Each point is reached from the start by the listed moves, each made once or not at all, plus a little noise. Is the number of moves made odd or even? Then give how often each move was made.
In the rows, 128 means zero.

Moves:
(1): [181 124 173]
(2): [146  99  91]
(3): [174 187 125]
Start: [132 131 114]
Points:
[132 128 114] => even (0, 0, 0)
[149 105  77] => odd (0, 1, 0)
[203  97 122] => even (1, 1, 0)
[179 191 110] => odd (0, 0, 1)

Moves:
(1): [177 108 207 129 118 140 119 116 129]
(2): [125 107 109 153 115 114  95 114 111]
(3): [137 157 115 129 189 141 115 129 123]
(4): [111 115 127  96 112 170 122 133 130]
(5): [154 105 132 104 114 132 138 182 129]
(6): [157 145 132 140  98 150 118  94 114]
(7): [105 134 136 168 132 148 132 127  67]
(8): [118 158 126 171 113 135 125 149 157]
(9): [123 115 119 149 164 164 166 136 170]
Start: [119 161  91 125 142  93 154  97  93]
Points:
[143 168  88 163 147 150 185  67 116] => even (0, 0, 0, 0, 0, 1, 0, 0, 1)
[195 151 133 172 141 217 133 134 133] => even (1, 1, 1, 1, 1, 1, 0, 1, 1)
[162 146  71 206 106 151 159 131 133] => odd (0, 1, 0, 0, 1, 1, 0, 1, 1)
[138 160  83 148 179 232 173 132  52] => even (0, 0, 1, 1, 1, 1, 1, 0, 1)
[116 194  76 204 213 183 194 182  95] => odd (0, 0, 1, 0, 1, 0, 1, 1, 1)
[198 168 145 248 158 196 146 126  70] => even (1, 1, 1, 0, 1, 1, 1, 1, 1)

Moves:
(1): [153 141 133 134 134 130 121 111 128 132 138 125 117 142 113 131 130 111
 134 128]
(2): [133 107 129 138 129  87 128 107 116 116 153 138 114 155 112 154 123 148
 131 126]
(3): [127 120 130 129 114 126 116 122 127 123 132 110 131 109 137 148 148 113
 128 110]
(4): [145 120 143 129 133 138 135 117 127 117 122 115 128 145 100 119 147 112
 125 109]
(5): [110 132 116 129 122 128 137 148 113 120 156 130 101 140 150 137 121 113
 123 120]
(6): [139 115 109 144 126 135 125 132 122 127 135 137 130 117 141 132 139 128
 114 115]
(7): [121 132 122 128 143 123 134 126 126 128 117 124 113 135 134 125 133 119
 134 123]
(8): [128 115 164 145 126 122 126 114 168 135 161 139 137 118  99 110 149 110
 126 126]
(9): [ 97 132 130 137 121 118 126 158 119 121 122 108 117  93 107 131 102 129
 138 117]
(10): [109 151 113 130 122 119 129 137 150 119 125 111 121 138 119 145 135 120
 129  97]
(11): [135  99 129 136 135 112 132 118  95 100 139 138 157 126 128 109 112 157
 153 120]
(12): [124 114 136 141 118 123 104 155 134 107 129 142 114 119 146 131 137 146
 113 150]
(13): [152 128 131 146 132  87 121 145 159 107 144 114 161 161 137 149 109 135
  99 108]
(14): [127 129 116 114 127 136 112 127 130 116 127 137 118 119 131 139 107 125
 118 133]
(15): [134 137 119 115 114 135 147 137 140 115 132 128 125 125 127 118 136 118
 121 134]
(16): [136 148 144 125 127 130 134 117 131 166 114 144 136 125 133 120 121 133
 141 116]
(17): [138 119 137 146 146 130 124 125 129 125 125 105 115 129 149 109 123 162
 139 129]
(18): [136 136 122 137 124 160 154 121 124 132 108 126 152 125 140 132 117 123
 141 136]
Start: [133 121 111 149 130 123 115 115 114 136 139 139 129 116 110 113 135 147
 124 131]
Points:
[183 115 105 198 143  94 148 118 130  98 131 104 130 137 111 134  82 171
 117  71] => odd (0, 1, 0, 1, 0, 1, 1, 0, 1, 0, 0, 0, 1, 1, 1, 1, 1, 1)
[113 138  84 138 124 126 149 142 109 116 162 136  83 131 136 109 139 114
 119 125] => odd (0, 0, 0, 0, 1, 0, 1, 0, 0, 0, 0, 0, 0, 0, 1, 0, 0, 0)
[ 95 124 126 173 120  68  96 122 159 119 196 178  61 139 110 150 137 137
 115  99] => even (0, 1, 0, 0, 1, 0, 1, 1, 0, 1, 0, 1, 0, 1, 0, 1, 0, 0)
[209 108 109 215 141  63 137  59 111  96 159 111 181 185  94 168 141 139
 147  13] => odd (1, 1, 1, 1, 0, 1, 1, 0, 0, 1, 1, 0, 1, 0, 0, 1, 0, 1)
[156 135  89 169  85 100  96 172 168  74 176 127 114 133 151 172 155 109
  57  45] => even (0, 0, 1, 1, 1, 1, 0, 0, 0, 1, 0, 1, 1, 1, 1, 1, 0, 0)
[155  84 155 204 133 134 135  72 139  91 154  86 175 110  84  89 171 149
 169  61] => odd (0, 0, 1, 1, 0, 0, 0, 1, 0, 1, 1, 0, 0, 0, 0, 0, 1, 1)
[132  58 122 227  86   7  90 159 163  26 232 124 157  97  81 161 146 174
  98  55] => even (0, 1, 1, 0, 0, 1, 0, 1, 1, 1, 1, 1, 1, 0, 1, 0, 0, 0)
[143 122 153 162 125  88 112  65 168 138 172 155 114 148  33 133 149 126
 126  71] => even (0, 1, 0, 1, 0, 0, 0, 1, 0, 1, 0, 0, 0, 1, 0, 1, 0, 0)
[179 151  90 207 122  91 145 131 138  85 176  92 100 167 104 166  80 141
 114  38] => odd (1, 1, 0, 1, 1, 1, 0, 0, 1, 1, 0, 0, 1, 1, 1, 1, 1, 1)
[132 109 128 159 133 104 118 110 124  87 179 143 118  79  52  81 106 121
 150 118] => odd (1, 0, 0, 0, 0, 0, 1, 1, 1, 0, 1, 0, 0, 1, 1, 0, 0, 0)
